Each row is a point. The window is the flat piece filled in between its corners: a triangle in 3 columns, a solid with four corners in 4, and so on. A path goes straight from each point to the next, and from the last back to the first. After which points does the path pass through the window?

Window:
[[-0.23  0.56  0.26  0.16]
 [ 0.36 -0.54  0.47  0.39]
 [-0.16 -0.32  0.24  0.13]
 [-0.11  0.28 -0.79 -0.17]]
Path:
(1): [-0.33 -0.18  0.36  0.63]
(2): [-0.02 -0.77  0.17  0.74]
(3): [ 0.43 -0.64  0.31  0.04]
(4): [-0.12  0.46 -0.33 -0.38]
(5): [-0.48  0.19 -0.59  0.32]
(6): [-0.29 -0.35  0.41  0.74]
(7): [ 0.32 -0.36  0.64 -0.10]
(8): [ 0.50 -0.48  0.56 -0.15]
(9): [ 0.06 -0.38  0.19  0.81]
(10): [-0.30  0.29 -0.22  0.49]
(11): [-0.04  0.43 -0.05 -0.34]
(12): [ 0.25 -0.35  0.86  0.04]
(13): [-0.10  0.04  0.34  0.92]
(14): [ 0.06 -0.55  0.70  0.67]
(15): [ 0.46 -0.19  0.47 -0.30]
(16): [ 0.20  0.21  0.38 -0.31]
Through the window after points: 8, 10

Window:
[[-0.16 -0.29  0.46 -0.16 -0.02 -0.06]
 [-0.17  0.15  0.34 -0.72 -0.37  0.71]
 [ 0.55 -0.34  0.07 -0.38 -0.09  0.42]
 [ 0.14  0.33  0.39 -1.06 -0.33  0.10]
 [-0.12  0.22 -0.08  1.02  0.88 -0.33]
 [ 0.61 -0.13  0.02  0.93 -0.29  0.00]]
Path:
(1): [ 0.29 -0.15 -0.17  0.16 -0.28  0.10]
(2): [ 0.39  0.11  0.39  0.19 -0.07  0.03]
(3): [ 0.65 -0.08  0.41 -0.29  0.16  0.36]
(4): [ 0.01 -0.56 -0.42 -0.25 -0.55  0.23]
(5): [ 0.13 -0.15 -0.61  0.65  0.29 -0.41]
(6): [0.47 0.00 0.92 0.60 0.38 0.09]
(7): [ 0.00  0.24  0.64 -0.52 -0.17  0.46]
(8): [-0.11  0.01 -0.25 -0.75 -0.41  0.39]
(9): [-0.31 -0.02 -0.53  0.24  0.10 -0.16]
(10): [0.44 0.28 0.67 0.44 0.41 0.02]
(11): [ 0.29  0.09  1.00 -0.01  0.15  0.08]
(12): [-0.12 -0.34 -0.11 -0.30 -0.24  0.05]
(13): [ 0.04 -0.20 -0.12 -1.07 -0.79  0.27]
(14): [ 0.40  0.12  0.93 -0.87 -0.47  0.78]
(15): [ 0.18  0.22  0.73 -0.35  0.12  0.13]
(16): [-0.12  0.16 -0.54 -0.31 -0.19 -0.03]
Through the window after points: 1, 3, 7, 9, 11, 15

Window (8 x 8):
[[-1.14 -0.35 -0.27  0.09  0.53 -0.62  0.04  0.16]
 [ 0.92 -0.72  0.07 -0.05 -0.17  0.16 -0.94 -0.01]
 [ 0.45  0.21 -0.45  0.18  1.22  0.11  0.00  0.06]
 [-0.66  0.11 -0.12  0.26  0.04 -0.55  0.11 -0.59]
 [-0.69 -0.32 -0.31 -0.13  0.17  0.11  0.38  0.39]
 [ 1.01 -1.08 -0.51  0.07  0.15 -0.30 -0.18  0.10]
 [ 0.37  0.28  0.84  0.37  1.04  0.25  0.09 -0.23]
 [-0.19 -0.21 -0.16 -0.47  0.28 -0.60  0.04 -0.09]]
Path:
(1): [-0.02  0.04  0.01 -0.07  0.39 -0.66  0.06  0.29]
(2): [-0.34 -0.77 -0.42 -0.73  0.13 -0.10 -0.16 -0.70]
(3): [-0.43 -0.12 -0.03  0.00  0.53 -0.03  0.17 -0.51]
(4): [-0.47  0.15 -0.11  0.29  0.42 -0.42  0.33  0.30]
(5): [ 0.01  0.17 -0.05  0.32  0.05 -0.47 -0.17  0.60]
(6): [-0.04 -0.75 -0.08 -0.14  0.38 -0.03 -0.14 -1.10]
(7): [-0.33 -0.69  0.06 -0.05  0.53  0.22 -0.05 -0.57]
(8): [-0.18 -0.24 -0.12  0.04 -0.19 -0.64  0.11  0.53]
(9): [ 0.19  0.15  0.30  0.32  0.61 -0.25  0.09  0.30]
(10): [ 0.05 -0.22  0.23  0.01  0.93  0.25 -0.04 -0.58]
(11): [-0.29 -0.69  0.12 -0.13  0.53  0.28  0.18 -0.81]
(12): [ 0.17  0.09 -0.09  0.38  0.30 -0.13 -0.12  0.55]
Through the window after points: 1, 5, 9

Window:
[[ 0.20 -0.22 -0.10 -0.40 -0.15  0.13  0.93 -0.34  0.06]
 [-0.50 -0.79  0.04 -0.07 -0.08  0.53  0.17  0.99 -0.70]
 [ 0.22  0.18  0.12 -1.47  0.20  0.11  0.11  0.47 -1.10]
 [ 0.53  0.62  0.44 -0.73 -1.04 -0.06  0.08 -0.18  0.35]
 [-0.43  0.02  0.05 -0.21  0.20  0.10  0.56  0.94  0.28]
 [-0.02 -0.36  0.63 -0.71  0.44  0.56  0.32  0.41 -0.60]
 [ 0.74 -0.22 -0.34  0.41 -0.21 -0.03 -0.39 -0.59  0.48]
 [ 0.32  0.85  0.25  0.02  0.04 -0.09  0.86  0.79 -0.30]
 [-0.07 -0.17 -0.42  0.22 -0.15  0.74 -0.61 -0.58 -0.06]]
Path:
(1): [ 0.14 -0.25 -0.04 -0.39 -0.19  0.58 -0.03  0.35 -0.21]
(2): [-0.73 -0.28  0.38 -0.27  0.01 -0.39  0.37 -0.24 -0.30]
(3): [-0.01  0.01  0.20 -0.32 -0.01 -0.15  0.57  0.17 -0.07]
(4): [ 0.41 -0.12 -0.14 -0.37 -0.17  0.60  0.64  0.91 -0.11]
(5): [ 0.47  0.12  0.00 -0.70 -0.07  0.75  0.73  0.52 -0.18]
(6): [-0.28  0.10  0.39 -0.42 -0.16 -0.12  0.36  0.00 -0.37]
(7): [-0.24 -0.19  0.27  0.14 -0.43 -0.33 -0.36 -0.65  0.09]
(8): [ 0.78  0.09 -0.28 -0.12 -0.26  0.37 -0.04 -0.08  0.26]
(9): [ 0.54  0.03 -0.31 -0.19 -0.24  0.69  0.17  0.61  0.27]
(10): [-0.12 -0.15  0.31 -0.10 -0.22 -0.03  0.16  0.01 -0.07]
(11): [-0.12  0.24  0.19  0.06 -0.26 -0.56  0.14 -0.73 -0.33]
(12): [ 0.64  0.11 -0.05 -0.39 -0.29  0.59  0.24  0.14  0.02]
Through the window after points: 7

Window (11 x 11):
[[-0.48 -0.17  0.33  0.07 -0.09 -0.39  0.68  0.42  0.68 -0.38  0.29]
 [ 0.28 -0.33  0.11  0.61 -0.05 -0.55 -0.07  0.22  0.30 -0.36 -0.18]
 [-0.09  0.17  0.54 -0.65  0.21  1.05  0.29 -0.83 -1.03  0.02 -1.47]
 [ 0.38  0.80 -0.77  0.17  0.37 -0.01  0.47  0.26  0.29 -0.43  0.14]
 [ 0.17  0.45 -0.74 -0.29 -0.05  0.54  0.02  0.63  0.34 -1.24  0.02]
 [-0.14 -0.03  0.35  0.83 -0.51 -0.18 -0.24 -1.27  0.48 -0.04  0.32]
 [-0.39 -0.47 -0.79  0.24  0.26 -0.26 -0.01  0.18 -0.41 -0.45 -0.15]
 [-0.05 -0.12 -0.55  0.35 -0.16  0.01 -0.05  0.65  0.56  0.27  0.48]
 [-0.28  0.36 -0.29  0.25  0.24 -0.72 -0.53  0.05  0.99  0.30  0.37]
 [ 0.22 -0.33 -0.11  0.00 -0.48 -0.43 -0.01 -1.24  0.20  0.18 -0.44]
 [-0.02  0.19 -0.06 -0.43 -0.42  0.05 -0.51  0.09 -0.93 -0.05  0.53]]
Path:
(1): [-0.39  0.34 -0.49  0.31 -0.44 -0.55  0.12  0.34 -0.08 -0.27 -0.52]
(2): [-0.24  0.61 -0.72  0.48 -0.84 -0.32  0.19  0.23  0.10 -0.07 -0.22]
(3): [ 0.12  0.00 -0.36 -0.06  0.29  0.09 -0.04  0.20  0.07 -0.29  0.29]
(4): [ 0.46 -0.56 -0.17  0.10  0.62  0.24 -0.34 -0.37  0.20 -0.22  0.65]
(5): [-0.14  0.44 -0.47  0.23 -0.35 -0.38  0.14  0.30  0.30 -0.26  0.19]
(6): [-0.26  0.59 -0.44  0.10 -0.46 -0.10 -0.03  0.00 -0.15  0.09 -0.26]
(7): [ 0.17 -0.50  0.27  0.01  0.36 -0.05 -0.18 -0.20  0.33 -0.12  0.14]
(8): [ 0.07 -0.21 -0.41  0.03  0.48  0.18 -0.03 -0.09  0.07 -0.20  0.24]
Through the window after points: 2, 6, 8

Window, 12 rows:
[[-0.21  0.31  0.85  0.97 -0.09  0.64 -0.34 -0.07  0.75  0.68  0.08 -0.32]
 [ 0.56 -0.66 -0.10 -0.44 -0.84 -0.46  0.22  0.29  0.28  0.42  0.12 -0.29]
 [-0.28 -1.00 -0.46 -0.60 -0.78  0.34  0.22  0.49 -0.04 -0.06 -0.01  0.17]
 [-0.93  0.12  0.32  0.38 -0.10 -0.59  0.19 -0.21 -0.57 -0.50  0.10  0.23]
 [-0.29 -0.37  0.09 -0.62 -0.02 -0.10  0.99 -0.57 -0.42 -0.32 -0.02  0.49]
 [ 0.26  0.81  0.47  0.18 -0.22  0.44 -0.80  0.32  1.05  0.04 -0.45  0.06]
 [-0.09 -0.11 -0.06  0.05 -0.09  0.17 -0.65 -0.51  0.85 -0.36  0.25 -0.12]
 [-0.29 -0.17  0.11  0.26 -0.17 -0.05  1.15  0.10 -0.56 -0.93  0.72  0.14]
 [ 0.26  0.83  0.11  0.14 -0.70  0.71 -0.94 -0.19  0.47  0.67  0.18 -0.35]
 [-0.35 -0.31  0.28 -0.28  0.33  0.00  0.53  0.34 -0.59 -0.20  0.34 -0.70]
 [-0.35  0.75 -0.14  0.23 -0.57  0.33 -0.14 -0.15  1.12  0.32 -0.35 -0.57]
 [ 0.06 -0.37 -0.25  0.64  0.18  0.12  0.41 -0.11 -0.62 -0.46 -0.27 -0.19]]
Path:
(1): [ 0.05  0.01  0.43 -0.02 -0.92  0.08  0.18 -0.17  0.33 -0.61 -0.36 -0.63]
(2): [-0.36 -0.16  0.63 -0.60 -0.77  0.13  0.18 -0.57 -0.18  0.03 -0.35 -0.66]
(3): [-0.04  0.01 -0.16 -0.02 -0.11  0.22  0.20 -0.04  0.11  0.00  0.20  0.35]
(4): [-0.43  0.61 -0.04  0.45  0.11 -0.05  0.01  0.15  0.02  0.16  0.51  0.26]
(5): [-0.26 -0.16  0.55  0.23 -0.44  0.09 -0.04 -0.23  0.10 -0.19 -0.20 -0.25]
(6): [-0.08 -0.20  0.30 -0.15 -0.34  0.23  0.25 -0.32 -0.31 -0.28 -0.01 -0.33]
(7): [-0.49  0.00 -0.05  0.12  0.40 -0.07  0.41  0.53  0.60  0.42  0.18  0.53]
(8): [-0.12  0.40 -0.16  0.14 -0.31  0.19 -0.23  0.07  0.64  0.26 -0.02 -0.02]
(9): [-0.08  0.55  0.69  0.07 -0.92  0.67 -0.21 -0.62  0.20  0.10 -0.20 -1.28]
(10): [-0.38  0.21  0.52  0.13 -0.37  0.17  0.15  0.03 -0.07 -0.63 -0.25 -0.39]
(11): [ 0.16  0.18 -0.37  0.47  0.22 -0.22  0.08 -0.33  0.46  0.76  0.61  0.46]
(12): [-0.17 -0.04 -0.11 -0.21 -0.09  0.15 -0.23  0.27  0.45  0.56  0.36  0.26]
Through the window after points: 2, 4, 6, 8

Window, 14 rows:
[[-0.02  0.46 -0.02 -0.27 -1.09  0.01  0.04 -0.34  0.00 -0.07  0.23 -0.06
   0.38 -0.09]
 [ 0.88 -0.24 -0.20  0.46  0.27 -0.43 -0.27  0.27  0.08  0.57  0.72 -0.41
  -0.70 -0.36]
 [ 0.08  0.37 -0.51  0.56 -0.59  0.18  0.62 -1.08 -0.21  0.31  0.26  0.12
   0.18 -0.24]
 [-0.54 -0.09 -0.70 -0.44 -0.68 -0.11  0.33 -0.42 -0.28  0.04  0.70  0.60
   0.21 -0.09]
 [-1.00 -0.84  0.51 -0.03  0.14 -0.50  0.72  1.22  0.10  0.25 -0.25  0.07
  -0.09 -0.41]
 [-0.89 -0.03  0.78 -0.53  0.69 -0.10  0.39  0.77 -0.21  0.03 -0.11  0.53
  -0.08 -0.01]
 [-0.17 -0.28  0.51 -0.54  0.41 -0.40  0.70  0.92  0.34  0.83  0.27  0.34
   0.44  0.09]
 [ 0.38  0.24 -0.68 -0.39 -0.61  0.27  0.57 -0.55 -0.14 -0.66  0.10  0.60
   0.83 -0.43]
 [-0.40 -0.53  0.26 -0.02 -0.07 -0.03  0.07  0.02  0.42 -0.14  0.16  0.72
   0.62  0.30]
 [ 0.86  0.04 -0.21  0.74 -0.27 -0.59 -0.16  0.52 -0.62  0.76  0.24  0.26
  -0.28  0.01]
 [ 0.08 -0.36  0.06 -0.54  0.14  0.23  0.56  0.16 -0.49 -0.51  0.64 -0.16
   1.38  0.93]
 [ 0.63 -0.19  0.09  0.60  0.38 -0.68 -0.62  0.36 -0.55  1.02  0.58 -0.28
   0.30 -0.73]
 [ 0.15  0.65 -1.21  0.03 -0.35 -0.30 -0.03 -0.61 -0.07 -0.08 -0.06 -0.08
   0.66  0.16]
 [ 0.37 -0.06 -0.86 -0.48 -0.67  0.44 -0.01 -0.92 -0.42  0.22 -0.33  0.06
   0.50  0.09]]
Path:
(1): [ 0.30 -0.09  0.33 -0.45 -0.21 -0.89 -0.02 -0.56 -0.22  0.07  0.17  0.09
  0.07  0.18]
(2): [-0.24 -0.03 -0.53 -0.06 -0.17  0.43  0.36  0.08 -0.04  0.05  0.23  0.18
  0.53 -0.12]
(3): [-0.39 -0.14 -0.91  0.26 -0.17  0.30 -0.15  0.66 -0.20 -0.13  0.26  0.31
  0.54  0.05]
(4): [ 0.63  0.25  0.18 -0.44 -0.23 -0.60  0.54 -0.77 -0.35  0.45  0.38 -0.13
  0.04 -0.29]
(5): [ 0.04 -0.18  0.01 -0.13 -0.10 -0.81  0.66 -0.89 -0.29 -0.10  0.35  0.26
  0.29 -0.25]
(6): [ 0.17  0.28 -0.50  0.33 -0.31  0.70 -0.09  0.33 -0.21  0.43  0.28 -0.16
  0.63  0.24]
(7): [ 0.10 -0.17 -0.32  0.03 -0.24  0.18  0.29  0.29  0.00  0.09  0.35  0.12
  0.30 -0.13]
(8): [ 0.28  0.24 -0.21 -0.13 -0.45 -1.00  0.18 -1.07 -0.38  0.43  0.20  0.19
  0.64 -0.02]
(9): [ 0.46 -0.31 -0.38 -0.47 -0.20 -0.56  0.23 -0.51 -0.13  0.10 -0.12 -0.13
  0.06  0.08]
(10): [-0.15  0.26 -0.33 -0.08 -0.34  0.31  0.13  0.02 -0.14  0.30  0.19  0.28
  0.60 -0.03]
(11): [ 0.24  0.19 -0.11  0.14 -0.37  0.39  0.26  0.84 -0.16  0.12  0.66  0.33
  0.46 -0.14]
(12): [-0.01 -0.17 -0.07 -0.18  0.12 -0.52  0.29 -0.33 -0.14  0.28 -0.03  0.19
  0.03 -0.07]
(13): [ 0.17 -0.21  0.14 -0.15 -0.27 -0.38  0.26 -0.23 -0.06  0.03  0.16  0.34
  0.26  0.00]
(14): [-0.14  0.00 -0.19  0.16  0.09  0.12  0.20  0.42 -0.09  0.23  0.03  0.02
  0.48 -0.17]
(15): [ 0.19  0.04 -0.66  0.07 -0.24  0.53 -0.24  0.70  0.33  0.08  0.52  0.39
  0.22 -0.47]
(16): [-0.19 -0.18  0.28 -0.06 -0.13 -0.93  0.71 -0.87 -0.52  0.35 -0.29 -0.09
  0.41  0.48]
Through the window after points: 5, 9, 11, 15
